Rows are points. A path goes straight from each point to the next, and from the last back to the first. The post is the endless flat space through its rows: a point in 2 columns, a line in 3, a plane in 4, and so on, so that a path can go around it. How many times does the path go around the post? Going back the other way cancels.

Post:
[[-1 20]]
Path (16 x 2):
[[-69  -2]
 [ -5 -43]
 [ 33   0]
 [ 21  37]
 [ 43 -24]
 [ -7   0]
 [ 38 -47]
 [ 29  26]
 [-16  95]
 [-29  19]
 [-11 -13]
 [-21 -10]
 [-48  73]
 [  2  79]
 [ 56  38]
 [ -5  60]]
Times around: 1

Post (5 x 6):
[[ 20   7 -16  13 -51  42]
 [-39  58  26  11  13  -2]
 [-16 -45  16  24  61 -36]
 [ -6 -35  15 -28 -32 -52]
 [  6 -27  -3 -13  50  39]]
Path:
[[-30  51   3 -95  49 -32]
 [ 23 -25   2 -29   6   5]
 [ 32 -45   2  24 -38  22]
 [-44  27  73  77  26  16]
 [  8  67  56 -66   9  28]
 [ -6  52  23  34  47 -68]
 [-10 -22  -5 -31   9 -29]
 [ 29 -42 -39 -44   8  86]
 [ -7 -92  -2  39  -7   4]
 [-35  25  19  62 -20  -3]
 [-52  10  36 -70 -38 -22]
 [-22 -18  42   8 -22 -14]
 [ 49 -52  35  71  50 -24]
 [ 46 -24 -18  33 -21   9]
 [ 16 -75 -32  12 -36 -93]
 [ -9 -40 -23  44  72  47]
 [  2 -32  -4 -14 -34  58]
 [-25 -39  53   9  65 -15]
 [ 17 -16  31 -77 -22 -31]
 [ 13   8  11 -66 -14 -27]
 [  5 -20 -24  53  25 -22]
 [-65 -25  18  37  71 -52]
 [-67  -2  38 -61  23  32]
 [  1 -51  30  -8  21  -1]
 [ 10  41  12  27 -47  24]
 [-23   7  30 -44  -2 -69]
 [ -4  29 -33 -29   8  19]]
Times around: 3

Post (10 x 11):
[[  3  18 -29  38  -3  29  -7   0 -16  25 -35]
 [ -8 -13  -8   5  32  -2   0  18   2 -71   0]
 [ 40   7  45  23 -17   5  14  32  -5  13  -8]
 [-11 -13  19 -25  37 -26  -5  34 -58   6  14]
 [ -5 -33  44 -22  13 -25   4  14 -27  16 -24]
 [ 15  11  37  54  12   8  -3 -10 -53  29  -9]
 [-26 -10 -12  13 -27   9  32 -14  43   5   9]
 [-15  39   5 -36  17  23   4  -1 -31 -35 -28]
 [-15  20 -14  -2 -14  71   8 -14 -40 -44 -23]
 [ 26  -5   1  20 -15  19 -28 -23  22 -18  21]]
Path (30 x 11):
[[ 19 -40  16  56  45  36   0  32 -27   6 -59]
 [ 50  17  14  29   3  32  39  11 -19 -17 -15]
 [ 19  45  10  19  -1  25 -14 -63 -10 -33   3]
 [ -3  -7  -1  20 -31  -1  27  51 -39   4 -18]
 [-18  14  51  47 -18  -3  23  34  -9  30 -57]
 [ -1 -36  33 -19 -55   8 -11   6 -33 -42  36]
 [ 39   2 -26  48  -5  12  20  72 -31  -9  19]
 [-33  -6 -25 -28  16  13  35 -28 -22  27  -5]
 [-25   6  24 -19  13  71   1 -95  -6  -3   2]
 [-21   0  33 -14  13   7 -24 -64  24 -27  16]
 [-11   2  -1  38  24 -11  -6  29  15 -21 -55]
 [ -4  42   1  40  45 -15   1  49  20  30 -31]
 [ 17 -41  -6  41  24  30 -24  -4 -37 -21   7]
 [ -3   3   8 -20  25   1  38 -37  17 -53  15]
 [-12  51 -60   1  -5  -8   3  32 -33 -48  19]
 [-14 -44  47   9 -21 -12 -29 -36 -33  37 -50]
 [-16  27  24   6   0  29  -3  46 -27  22 -43]
 [ -7 -30 -17  12  28  12 -12  -6  10  28  52]
 [ 21  -6  27  10  20  69  31  20 -71 -18 -67]
 [  9  17 -19 -16  25 -25   9  28 -18   1   7]
 [ 11  -7  19  17 -31 -24  -1  -3  -1  29 -16]
 [-16 -32   7  49  23 -43  -7   1  37 -21  11]
 [-14 -54  47 -14 -30  23   4  -4  -9   7  13]
 [-17  -4  33 -51  10  60  31 -36  -2 -36   0]
 [-33 -79  20 -16  17 -12   2  11   8  23  65]
 [ 15 -30  46  20 -14  13   6  24   9 -21 -14]
 [ 34  24  38 -11  -2  25 -46  20 -72  14 -93]
 [  2  65 -34 -34 -24  68  -9 -23 -31 -47 -41]
 [ 19 -16   4  66  15 -13  27   2 -66  19  22]
 [  2 -33  32 -11  39   8  41  35 -22   0  21]]
Times around: 1

Post:
[[ -2 -27 -42   6 -11 -52  -2 -31  47 -38 -28  -3  10  -2  23  23  -9  -2]
 [ 53 -21  55  -4  51  39 -13   3  40 -13  27 -24  -8  39 -20  -2   5 -21]
 [-23 -20 -32  11  -2 -43 -29 -47   7   0 -61   2  24 -15  -7 -19   9  34]
 [-11 -10 -23  13 -37 -53 -21 -32   5  52 -62  -8 -20  -5  29  20  -6  -5]
 [-16  67  -1  26  -6  38  33  22   3 -48 -20  46 -35  45  -7  -5 -71  28]
 [ 20 -15  -8  18 -19 -73   6 -20  33  24 -61 -56  38 -14  17 -17   3 -17]
 [ 77  15  16  12  48  -6 -19 -12  39 -12   1 -22 -43   5   6 -38  15 -45]
 [  6  21  17   2  45   5 -38 -28  15 -17 -15 -27   9  10  33  21 -11 -36]
 [ 44 -14  48  12  59  50  17 -14  23  17  29  35   3  -2  37  -2  16 -44]
 [-21 -18 -56  12 -18 -39 -18 -21 -28  -7 -22  -5  40  33  15   5  12 -21]
 [ -5  49 -15   9 -11  46  16  -7   4   4  48   9 -19  -8 -24  32 -21  12]
 [ 59 -27  29 -23  14   2 -13 -57 -15   2  -1  -8  -2 -18 -10 -14  -4 -52]
 [ 78 -10  38  36  18 -15 -18 -18   9 -11 -24  -9   4  -2  11  34  17 -20]
 [ 10  14 -37   0  21 -95  24 -11   0   3 -59 -45 -34  -4   1  28 -16  10]
 [-58  45  -7  30   4  30  34  57  10 -38 -24   7 -65 -17 -16  -4 -57   2]
 [-42  34  18  45  18  -1  18  43  -3 -40  35  44 -41   0 -31  -4 -74  13]
 [-37  65  23 -27 -26   5   2  46  -8 -36   4  22 -47  -5  -3 -11 -25  31]]
Path, 30 rows:
[[-39  12  21  20  49  46 -87 -12  21 -31  11  14  15  67  23  -5 -23  15]
 [ 14 -23 -53  40 -22 -23 -11 -55  -1   6 -14  38  -2   2 -26  18 -43  40]
 [-28 -28  12 -15  -1  30 -24  11  -7 -42 -21  57  94  81  37   4  28  25]
 [ 25  62 -53 -25 -11   3  17  20  39 -36 -18 -21 -37  68  51   4  12 -74]
 [ 51  56  66  32   2 -66 -19   4  30 -19 -23 -22 -21 -58   6  -7  -1 -25]
 [-25  54  17 -14  14  -5   9  30  41 -53   3   0 -55  -8 -48 -38  -6  12]
 [ 37  -3  65  -5  42 -25 -42 -24  38 -65  -9 -48 -30  -6 -25 -22  29 -19]
 [  1 -48  37  23  48  -5  58   1 -41 -33  29  26 -12 -20 -23 -30 -71 -19]
 [ 41  45  24  -8  54 -28 -38  -1 -18  29 -20 -32 -72  31  40  36 -30 -24]
 [ 95   9  -4   0  -2 -40 -23   0 -16 -47  40  -1 -42  40  33  68 -11 -51]
 [ -2 -23  12  25  13  -4 -19 -39  47  11 -29  45 -31   9  63 -65  -7   7]
 [ 13  48  18   2 -24  20  24  -9  -5  75  -9 -58 -81 -41  22  16  -2 -52]
 [ 27  17 -14  26  55 -58 -23   0  14 -33 -35 -26 -13   7   1  -6  12  46]
 [ 54 -43  27  41  78 -38 -19  18  15  34  51 -45  46  39  -4  69 -11   6]
 [-22  -8 -57 -27 -19  -5  45 -35   3   4  -1  34  38 -31  -8 -10 -10 -13]
 [ -3  55   9  19  22 -35 -29  34 -15 -10  11 -35 -91 -35 -33  18  -8 -26]
 [-20  41 -37 -58   5  -6  10 -11  -4 -45   7  12  -2 -26 -13  25  40  -1]
 [-17  28  58 -43  61  32 -44 -17  16 -28  17  56  42  59  30 -48 -67 -14]
 [ 11 -40 -70  33  20  11 -15 -58  41  52  56  42  31  50   1  69  36  -1]
 [ 19  -5 -15  27  34 -17   7  10  15 -51  22  -1 -13  39 -28  -6 -27 -48]
 [ 30  69 -26  -6 -18  14  12   6   3  -8  65  28 -66 -23 -43 -24 -32 -11]
 [-14  45 -33  13 -13 -11 -19   5  41 -28  53   3  13 -15 -21  12 -41  58]
 [-49 -35  20 -29   6  29  -2 -17 -59  39  37  -9  59 -41  16   4  14  -4]
 [ 32  53  12 -57  18  15 -26 -23   2 -33 -13 -50   4 -21 -10  35 -10  20]
 [ 41  19  -2  12  67 -16 -39 -24  -2   0  16 -37   8 -27 -50 -20 -12 -11]
 [ 41  41  27 -49  38   0  -1  33 -50 -23  33 -40 -50  -5 -17   6  -8 -14]
 [ 22  12 -40   1  36 -16 -14  -9  -2  21   7   6 -35 -10  13 -31 -15 -68]
 [-13   9  -5  17   6 -92 -35  16  20  14 -33 -51 -32   2 -26   4 -15 -21]
 [ 27  17  46  34 -57 -28  -2 -26   7  78 -47 -27 -34 -15 -34   2  -1 -13]
 [-31 -28  37  77  -7  29 -18 -37  18  14  -7  76  -8   5  54 -15 -22  -9]]
Times around: 2

Post, 17 rows:
[[ -6 -11  -6  -5 -59  -5 -18  28 -16  22  14 -24  14  39  -6  -3   2 -18]
 [-35 -30  20 -35 -20  -8  19 -28  36 -39 -18  19  -4  23   7  -7  58   0]
 [-36   5 -47  24 -15 -39 -13  -3 -24  42  17  13  -5  48 -16 -34  11 -39]
 [ 57  16  -6  32   0   8 -32 -21  52 -48  28  27  18 -53  24  -2 -23  20]
 [-32   3  23  -4 -21   4  27  23  72  -9   2 -27   6  -3   3  31  33  15]
 [-11 -39 -10   5 -13 -45  22  27   2  20   5 -15  10  38   9 -42   3  14]
 [ 21  -2 -16  11  -9 -34  15  -6 -22  23   3 -24  -2   3 -15   7   6 -10]
 [  2   3  26  36  11 -38  -2   3 -49  18  25  -3   5  36  -2 -19  27 -10]
 [  6 -20  17  45 -34   1  18   2 -20 -27  36  33 -11 -54  14  -6 -21  26]
 [ 15 -17 -22  10 -39 -39   9  26 -12  38  35  27  24  31 -30 -12  -2 -29]
 [-50  -9  34 -45  10   0  47  -4  68 -68  12 -13 -10  11  42  24  13  22]
 [-48 -14  27 -56  -5  46  46  28  44  -6  -2 -18   0   7  14  -6  44   2]
 [-29   7   8 -65   2  13  19  40  49 -23 -26   6 -16  11  -7  35   2  22]
 [  2  11  -8  -3 -30 -27   8   1  -7  35  48  10  27  12 -29 -10 -18  30]
 [ 48  37  31  45 -22  -6  -8 -12  29 -59  31   9   3 -73 -20 -12 -42  13]
 [  9   2  48  32 -47 -27  31   9 -23  42   6  22  -7  57   7 -11 -17  -5]
 [ 40  27  23  45   8   2  24 -29  -1 -66   0  14  51 -62  19   2 -26  35]]
Path:
[[-67 -24 -51 -33   2  61  17 -11 -24 -54  23  30  34 -14  10  15  27  -1]
 [-90 -14   4  10 -36  18  31  18  17 -32  38 -37  13   7  34 -13  68  14]
 [ 20  75   8 -41  11 -38 -10  16   2 -20  -8  21   5  -9 -67  19 -25  21]
 [ 26  10  45  51 -52 -23  -7  43  18  51   5   7  -2  44  16 -16 -28  -4]
 [ 31 -20  13  24 -71  27   7  13  29  -8  24  43  57   2  29   7 -36 -17]
 [-50 -17  20  35 -28  33  42  15 -17  13   0   7  36 -11   0 -11   1  24]
 [  4  16   8   2  25  -7  57   9 -23 -53   2 -39  45  32  19  22 -14  -2]
 [ 50  11 -27  -8 -11 -25  17 -33  17 -21   0  34  -7 -36  -6  31 -27  32]
 [-46  44  33 -16  -8 -45  32   1  47  14  31  10  15  39  -8  14  -9  65]
 [-39 -60 -21 -34   6 -11  18  28 -25  17 -24 -58  19 -21  -1 -31  65  17]
 [ 22   8  18  -5 -35  26 -27   9  21 -17 -69  39  10 -38 -68  27  -7 -16]
 [-22 -17 -33  53  37  -3  43  27   9  10  35  -1  68 -32  -8  -1   8  41]
 [-12  -9  36 -33 -39 -16  59  53  -1   3 -13 -33 -87  28 -20  12  -1  13]
 [ -5   2 -32  43 -20 -40  -3  18 -22 -14  29 -30 -39 -38 -14 -29   6  -5]
 [ 51   6  -5  -6 -45 -30 -50  -5  29  -7  15  49  23 -22 -45  26  16  32]
 [-24  42   8  24  15 -25  66   4  -9 -36  15  46   7 -41 -17  40  32  39]
 [ 29  20  10  48 -50  19   5  16   7  60  49  15   1  41  -4 -13 -28 -30]
 [ 32  29  11  27 -31 -21   4  44  26  39  -3  28  21  36 -27  -7 -52 -10]
 [-37 -54 -38  24 -38 -40  -2  48  12  64  -5   0 -70  -6 -26 -34 -20 -15]
 [  7  32  61 -23 -67 -11 -21  -9  13 -36  -8  25 -29   3 -22  47  14 -42]
 [ -4 -20  64  31 -25  -6  38  -4  12 -49  29   6   2  32  90 -65  20 -12]
 [-11  -1  15 -20 -46  29  14   1 -24 -71 -54   0 -18  -4  30 -36   3 -25]
 [-31  27  36 -13  25 -11  28  23 -26 -13  66 -61  31 -15  40  14  15  45]
 [ -7  52  80  63 -18 -33 -26  -8 -25  27  33 -28  61  47   4 -31  -6  15]
 [-10 -45  29  29 -40 -14 -11  24 -22   5 -38   1 -31  23 -27 -28  16 -47]
 [-11 -53 -22  52 -26  12   9 -23 -44   2   9  11 -31  -1  27  -9  -5 -10]
 [ -6  18 -51 -32 -95  42 -20   1   8 -67  21 -18  52 -31 -20  38   7  -4]
 [ 41  91 -45  12  -8 -46 -21 -52   6   9  29  21  20 -12 -57   3  26 -21]
 [ 11   0  60  -3 -26 -32  58  55   0  19 -44  36 -34  12 -15  23 -14  12]
 [ 70  31  -4  26   9 -68 -20 -32 -27  -6 -34 -11  73   2 -32  26  -6  32]
 [  1 -28  36 -13 -39 -12  43  39  30 -24 -28  27 -17 -15 -29   5 -49  43]]
Times around: 3
